Each row of a before or after table is a point. The points were changed in one or more steps. Then noise was added and the rows were shuffled. The steps act on columns, c1 being the first. Write out the steps. A step turns or swaps two columns, mirrors them in a line or flattens them onto one, adds a multiple of one to another, or multiplies or shifts one. Angles are multiples of 10 degrees, from the lower column toward the higher: turns from -170 to 170, lines from 10 to 170 but not 90. Use the fewest steps. Two steps may share a column if one is a turn and the other turns, adds or multiplies; they go together, in the order done. Otherwise the lowest column goes first.

Before (14 x 2):
[[ -4  42]
 [ -9 -15]
 [ 22  -3]
 [-19  -6]
 [-23  -3]
 [ 11   8]
 [-35  12]
 [ 12 -60]
 [ 23 -34]
 [ 10  19]
 [ 23  19]
 [ 15  12]
 [  4  20]
 [ 15  18]]
After (14 x 2):
[[ 18  37]
 [ 18   0]
 [-35 -25]
 [-22   4]
 [ 46  40]
 [-28  11]
 [ 15 -13]
 [-19  -6]
 [ -8  20]
 [  7 -36]
 [-23  -1]
 [-19   8]
 [-12   5]
 [ 13 -19]]
Steps: turn c1 and c2 by 120 degrees

Before (10 x 3):
[[ 18  60 -27]
 [ -1  33  32]
 [ 33 -11  -9]
 [ -5  10  27]
 [-35  26  33]
 [-23   9  11]
 [ 23  29  -8]
 [ 52  14  -9]
 [-12  44  26]
 [ 27 -34  -2]]
After (10 x 3):
[[ -1  32  34]
 [ 23  -8  29]
 [ -5  28  10]
 [ 16 -27  60]
 [-35  33  26]
 [ 28  -2 -34]
 [ 52  -8  14]
 [ 31  -9 -12]
 [-12  27  43]
 [-23  11   9]]
Steps: swap c2 and c3

Before (14 x 6):
[[ -2 -13 -15  -3  -4  12]
 [ 11  14 -10 -11  -3  18]
 [ -1 -19   0   0 -11  -4]
 [ 10  -8   6  19 -10   3]
 [  1 -25   8   2   1  11]
 [-18   2   3   5   7  30]
 [  3 -25 -25  31  -6  17]
 [ -3  -8  16  18  -6  -7]
 [  1   2  -3 -32  17   3]
 [-10  -6   0  -5  17   5]
 [ -6   1   3  26   1 -11]
 [ -1 -13 -40 -27 -17  25]
 [-10   0 -13  -7  -1 -20]
 [ 15 -10  10  -6   0  17]]
After (14 x 6):
[[ -9  -7   3  -1  17  10]
 [-10  -2  -5   2  -1 -41]
 [ -6  -1 -11  10   1 -21]
 [  1 -13 -10   8 -17  50]
 [-17   0   0   1   7  60]
 [  8  16   0   0  -4  36]
 [ -1  -8   1   0  -6 -14]
 [  1 -13  -7   5  -4  24]
 [  5 -24   4  -4   1  22]
 [  0   2  15 -12  17   6]
 [  3 -19   0   0 -11  -8]
 [ 17  -8   9  -7  -1  34]
 [ 11  -6  -7   5  -9   6]
 [  8 -24 -30  25  -7  34]]
Steps: turn c1 and c2 by 10 degrees; flatten c3 and c4 onto the line at 140 degrees; multiply c6 by 2

Before (11 x 8):
[[ -8 -32 -40  30 -24 -26 -41   2]
 [-45 -14 -14 -41 -22 -25  21 -22]
 [-12  41  10 -24  14   0   8  54]
 [-34   6 -14  -8 -20  -4  -8  -5]
 [-13 -27 -53 -20   2  31   0 -36]
 [  0   7   6 -42 -12 -17 -10  10]
 [-17 -21 -49  24  -5  48 -46  -5]
 [-11 -29   3  17   5 -26  -8  11]
 [ -1   5 -15  35 -12  31 -28 -48]
 [-10  -1  24  -5   1  60 -13  20]
 [-38 -16 -14 -33  32  34 -38   3]]
After (11 x 8):
[[ 31 -16 -14 -47 -39 -11 -38   4]
 [  1  -1  24 -54  -9  25 -13  20]
 [  5 -29   3  31 -11   1  -8  11]
 [-11   6   5  -6   0 -45 -11   9]
 [-22 -14 -14   1 -44 -48  21 -22]
 [-12   5 -16  -8  -1  46 -28 -47]
 [ -6 -22 -49 -30 -16  45 -46  -5]
 [ 15  41  10 -13 -12 -21   8  53]
 [-24 -32 -39  37  -9  13 -41   3]
 [-19   5 -14   0 -34  -8  -9  -5]
 [  1 -26 -53 -37 -13  -2   0 -35]]
Steps: swap c1 and c5; turn c4 and c6 by 60 degrees

Before (14 x 11):
[[ -5  11  -4  17  17 -13   4 -10   1  16   6]
 [  7 -27  -2  -3  -1  60 -10  -9  -2  -3  -3]
 [  3   5  18  20  16  -8  35   7   4  -7  11]
 [ 31   9   2  15 -12  -6  -6  -8  -2   1   4]
 [ 11   6   8   4  12 -16   5  17 -39  11 -14]
 [ -4   3 -12  16  -7  -5   2  -7  -3 -14 -42]
 [ 24   1  20  19  -9 -13 -10  -7   4 -19   9]
 [ -3  12 -14  11 -17   0   2   4 -19  -7 -23]
 [ -2  12  -1  12  -6  -3  -8  -9  -1 -14   5]
 [  1  -7 -15  22  -5  -1  -6  -9  -1 -13  10]
 [  1   7  -3  18   6  -2  -9  13   2  13   3]
 [ -4  -8  24  23  -9  -7  11 -10   1  10   8]
 [ -3  -8 -12   8 -10  -8  -5  -3   4   3   4]
 [ -4   8 -14 -18  -5  -9  -9  -3  -3  12  -2]]
After (14 x 11):
[[ -1 -10  -1  13   1  -7 -14   6   5   5   9]
 [ -4  13  -7  18 -22  -1 -13  12 -18  20  -2]
 [ 23  -5  15  32 -17 -13  15 -23   4 -11  13]
 [ -5   6  -4  28  22 -16  -3  -9  -1  -6 -11]
 [  3   5   7  29  16  -1  -6  14   3   0  -3]
 [ -5 -14  -3  37   9  -7  27 -27   1   5  10]
 [ -1  11   5  19 -11  -2  -5  -7  -1  -7   6]
 [ -4   0  -8  27 -29  -5 -13   0  -3  25 -21]
 [ -5   7   4 -31   9  -8 -16   7  -1  11   5]
 [  9  -8   9  -4  -4  61  -4  -7  -3   3  -2]
 [ 28   8   7  25  -3  -6   0 -12  -3   4  11]
 [  2  -6   0  35 -11  -1 -15   0   0 -12  10]
 [  1   2 -28  32   4  -6  29  -5   6 -20  -4]
 [ 11   1  -1   6   7 -15  10  12 -37   7 -18]]
Steps: add 0.3 times c6 to c2; add -0.7 times c3 to c8; turn c3 and c7 by 70 degrees; multiply c4 by 1.6; turn c5 and c11 by -50 degrees; turn c5 and c10 by -60 degrees

Before (13 x 12):
[[ -5  -6 -10  -2 -13   6  -5   9  -8   5   2   8]
 [  7   8   2   8   0   1 -10   9  -6   9   1  11]
 [ 11   4   2  17   1   7  -9  -3   7   9  -7   1]
 [  4  11   2  -3  -6  -2  -7  -8   0  12  -4  -4]
 [ -1   5   2  15 -10 -11  11   5  -3  -2  -7   5]
 [ -3   1 -15   5  12  -4   9 -12  10  -1  16  12]
 [ 12   4   3  -5   2   9   4 -10 -10  -2  -3   3]
 [  2   8  -5  -8  11  12  -9   8  -9   1  -9   4]
 [ -2  -4  -1   9   7   8  11   4  11  18  19  11]
 [ -6  -7   4  -2 -10  -8  10 -15   6   6   0  13]
 [ -2   2   8  -5   3  -4  -1   1  -1  -5   8   1]
 [ -7 -13   5  -8  -2  -9  -4  -9  -7  20   7  -1]
 [ 16  -2  -1  -7   3   2   9   1   3  -1  -3   6]]
After (13 x 12):
[[ -5  -2  -2  -6   2  10   4 -15   2  -6  -2 -11]
 [  3   2   6  -4   2  -4  -2   1  -2 -15  -9   0]
 [  4   5  -9  -9  11  13 -10  -2 -11   3   6  -7]
 [ 13  -9   0  -2 -10  -8  10  -6  15  18  -4  -1]
 [  4   1   1   8   1   2 -11   1 -11  27  -2 -15]
 [  3  -9   6  -8  -1 -11  -4 -11   2  60  -6  11]
 [ -6  10  -4  -1  -5  -2  -6  -4   5  36  -2  -5]
 [ 10  -5  20   9   8   8  10  11   5  54  -3  -4]
 [  3   2  -7  14 -10 -10  11   1  -6  -6   0  -6]
 [  9  -7   5  -1 -13   6  -4   0 -11  13   9   2]
 [ 10  -2  17   6  12  -3   9   1  16  -3  11  -4]
 [ -5  -9  -3  -6   3   2   9   2   2  -3   3 -13]
 [ -7  -1  -7  17   3   6  -9   2   8  26  -1 -10]]
Steps: turn c1 and c12 by -130 degrees; turn c2 and c12 by -30 degrees; turn c3 and c11 by -100 degrees; turn c8 and c9 by -50 degrees; multiply c10 by 3
